Each row of a before or after table is a point. The points were changed in one or more steps. Then noise was added and the rows were shuffled. The steps act on columns, c1 being the first. Name the steps. A step turns or swaps two columns, mirrors them in a line or flattens them onto one, adds a multiple of one to another, or multiplies or shifts one. Angles are multiples of 10 degrees, from the lower column toward the higher: turns from -170 to 170, lines from 10 to 170 but not 90. Use the fewest steps. Two steps may share a column if one is a turn and the other turns, adds or multiplies; they go together, in the order done. Otherwise the lowest column goes first.

Before (11 x 3)
[[ 5.3  1.0  1.9]
 [ 3.7 -2.9  5.0]
 [ 3.1 -1.4 -3.2]
 [ 0.6 -4.2  3.8]
 [-4.0  2.4  1.4]
 [ 2.3  0.3  5.4]
 [-0.5 -8.9  0.6]
 [-6.1  1.0 -3.1]
 [ 0.6 -1.6  0.4]
 [-3.8 -1.2  1.0]
 [ 4.2  5.0  7.3]]
After (11 x 3)
[[ 4.3  1.5 -0.1]
 [-3.2  0.6 -3.4]
 [-3.8 -2.0  8.5]
 [-0.4  4.9  2.0]
 [ 0.6  8.6 -2.2]
 [-5.3 -0.4  2.6]
 [-3.8  4.8  3.5]
 [-0.5  1.8 -0.2]
 [ 6.3 -2.2 -2.5]
 [ 4.1 -2.2  2.5]
 [-2.4  1.6  5.0]]
Steps: multiply c1 by -1; mirror c2 and c3 in the line at 80 degrees

Before (8 x 6)
[[ 0.0  3.5  2.0 -2.4 -2.5 -2.6]
 [ 1.6  1.1 -6.2  2.3  1.3 -4.0]
 [-1.7  2.0  0.3  3.0 -2.6 -2.1]
 [ 1.9  3.1 -9.1  0.7  3.6  8.0]
 [-3.9  4.3  3.1 -0.2  0.0 -4.3]
 [-3.5 -7.3 -1.5  0.1  6.8 -3.1]
 [-2.5  4.0 -1.3  0.2  0.2 -3.2]
 [-2.5  3.4 -5.8 -1.5 -1.8  2.4]]
After (8 x 6)
[[-2.6 -2.1 -1.2  0.2 -0.2  5.1]
 [-4.2 -1.8  3.0 -0.1  0.2  5.6]
 [-3.6  4.7 -1.6 -0.1  6.5 -6.6]
 [-1.8  0.4  0.4  3.0 -2.4  5.3]
 [ 0.4 -0.8  1.9 -2.4 -2.6  6.3]
 [ 1.5  0.4 -5.9  2.3  1.1  3.0]
 [ 1.6 -8.4 -9.2  0.7  3.4 -8.5]
 [-2.3 -3.2 -6.0 -1.3 -1.9  1.1]]
Steps: add 1 times c5 to c6; turn c2 and c6 by 150 degrees

Before (11 x 9)
[[ 5.2  0.1  6.4 -3.3  1.6  5.7 -1.8  4.7 -4.1]
 [ 4.0 -7.9  0.3  1.3  2.5 -5.6  3.7 -4.0 -0.5]
 [-2.1 -3.3  7.2 -0.8 -2.8  3.4 -5.1 -0.2 -2.5]
 [ 1.7 -2.3  1.0  3.8 -2.4  1.4 -2.9  2.9 -4.3]
 [-2.8 -2.1 -1.9 -0.1 -3.2 -4.8  6.7 -5.5 -4.5]
 [-6.7 -3.1 -4.1  2.3  0.1 -6.2  6.8 -0.9 -0.6]
 [ 4.6  2.1  2.3 -1.1  0.0  0.2 -6.1  1.5 -0.6]
 [-2.3  0.2  0.5  4.8 -3.4  0.6  4.5 -2.7  0.2]
 [ 2.5 -7.2  1.5 -1.5  6.2  4.2 -4.0 -5.4 -1.2]
 [-1.5  1.2  4.0  3.0 -1.8 -3.3  2.4  1.4 -0.1]
 [ 2.2 -4.2  5.2  1.0  7.3  2.1 -4.7 -5.1 -6.2]]
After (11 x 9)
[[-0.4  2.0  4.5  1.0 -1.9  3.6  2.4  1.4 -0.2]
 [ 1.0 -1.4  1.4  0.4 -2.3 -2.0 -1.4  2.9 -4.2]
 [-1.1 -1.0 -1.9 -0.3 -3.2  5.4  8.3 -5.3 -4.4]
 [-2.2  1.2  1.2  0.4 -3.7  0.2  4.4 -2.7  0.3]
 [ 1.6 -2.9  5.2  1.0  7.3 -2.6 -3.1 -5.2 -6.0]
 [ 3.1  0.9  5.6  1.3  1.7 -7.1 -0.6  4.4 -4.0]
 [ 4.2  3.0  2.2  0.3 -0.2 -1.7 -6.0  1.5 -0.6]
 [ 0.8 -6.1  1.0  0.2  6.3 -4.9 -3.6 -5.6 -1.2]
 [-4.1 -2.3 -3.7 -0.6 -0.1  8.2  6.9 -0.9 -0.7]
 [ 5.7 -6.9  0.4  0.0  2.5  4.2  4.0 -4.0 -0.4]
 [-3.2 -2.3  6.9  1.0 -2.8 -2.3 -4.2 -0.2 -2.7]]
Steps: mirror c1 and c6 in the line at 170 degrees; shift c2 by 1.0; flatten c3 and c4 onto the line at 10 degrees; add -0.3 times c9 to c7
